Rows are points. Before rounding, the points of a table are all equally far from one centre. They may lie mostly on one side of it. Write the centre, to within rounding.

Points (5 x 2):
[[-36   1]
 [-21 -60]
 [-43 -27]
 [ 15  16]
 [-41 -36]]
Centre: [ -1 -23]

Points (14 x 9):
[[ 60   4  20   4  -2 -18  16   3  26]
 [ 18  -1  30  -9 -24   6  42  -4  -7]
 [ 53 -33  25  -5 -14 -36  33   7  -6]
 [ 29 -15  20  22  10  10  28   8 -13]
 [ 44 -31  19 -14  19   8  29   3  -8]
 [ 44 -14  24  12  22 -36  19  13  -2]
 [ 30 -11  29  27   2   3  32   5   7]
 [ 36 -25  21  -7   6 -14  45 -17 -22]
 [ 32  -6  -3 -44  23  -3  34  -2 -12]
 [ -1   0  15  17  28  -3  32  -5  -9]
 [ 37 -43  -8 -16 -22   9  46 -20  -7]
 [ 22 -18  20  24   7 -10  18   7 -29]
 [ 32 -13  31 -13   2   2  21  31  -6]
 [ 39   2  34 -23   9  -9  31   8  16]]
Centre: [ 13 -19 -10  -8  -7 -20  15   0  12]

Points (24 x 20):
[[-19 -11   6  52 -41  -5 -10 -10  -6 -18 -33 -18 -15  23  -3 -30  36   1
   -3  -9]
 [-10   0   6  34  -1  12  12 -31 -23  12   2 -39  -6  14   5 -30  26   4
   17  -1]
 [-13   4 -11  44 -27  -6  10 -19 -20 -11  22 -29  -7   6 -10  13  23  12
   24  28]
 [-14   7  -2  33 -20   7  -1 -10 -38   3   0 -31  -1  18   2 -29   1  -7
   19   6]
 [-15  20  -2  19 -39  17   0   1 -13  14 -13 -44 -26  18   9   2   6  14
    2  12]
 [ -8   1  -1  28 -39   6 -17 -23 -13 -13 -28 -38  -2  17  12 -25  26  17
   -8  12]
 [-15  10   6   7 -10  26  -9 -41   7 -15  -3 -46 -25   0  -5 -18  13  -7
    8  16]
 [ -4  -4 -12  37 -13  25   8  -4 -21   4 -19 -28 -15  31  11 -14  33   9
   15 -20]
 [  1 -14  14  60 -14  15  -1 -27 -16   7 -10 -27 -20  13  -4  -3  37  -1
   10   2]
 [ -8  10  19  21 -18  18   8 -34  -5  12  10 -24 -18  16   5 -32  25   4
    2 -13]
 [-15   1 -11  26 -16  31   2 -20 -16  -2 -16 -15 -27  18  17  -8   1  19
   19  12]
 [-26   2   3  42 -35  19   3 -21 -15  -1 -13 -29 -15  23  -9 -13  21  10
   22 -19]
 [  6  -3  12  18 -15  11  20 -36 -13  -7 -19 -29  12   8  27 -26   0   9
   -3 -17]
 [  1 -19  -9  57 -35   7  15 -26   3   3 -18 -28 -19  25  22  -9   0   4
   -3 -11]
 [  0   5  17  44 -17   9  23 -32 -11  -4   4 -48 -21   7   4 -10  13  21
   12 -13]
 [ -7 -12   7  17 -24   8   3 -24  -5 -14  -3 -27  -9  33 -17 -25   4   1
    9  -3]
 [-17  -6  14  38 -27  17  -4 -22 -13   2  -9 -27 -21  20   3 -38  18   9
    8 -11]
 [  6   5   3  45 -28   0   2 -33 -18  -6  -1 -21 -25  25  15 -22  18  -7
   21   2]
 [-36   7   0  44 -25  24   0 -29 -12 -10 -32 -32  -9   4   6 -30   6   6
  -12   6]
 [-35 -21 -13  25 -19   5   4 -21 -18  -3 -26 -22  10  25  -2 -17  -2  -1
   21 -13]
 [ -7 -16   0  35  -3  18  -4 -22 -20  -9 -11 -31 -26  28   2 -14  24  17
   14  -5]
 [-11   1 -11  39 -11  18   4 -45  -2   3 -35 -39  -8  15   6 -11  25   4
    4  17]
 [ -4 -21  -3  35 -43   1 -10 -31  -1 -11 -23 -32  -9  17  -5  -7  19  10
    6  21]
 [-19   2  25  22  -9  10  26 -32  -7  -7  -4 -14 -19  27  -1 -22  12   9
   -8  -8]]
Centre: [-18   4  -4  29  -7 -10   0   0  14 -11  -7 -18  -5 -13  15   2  18  -6
   3  -7]
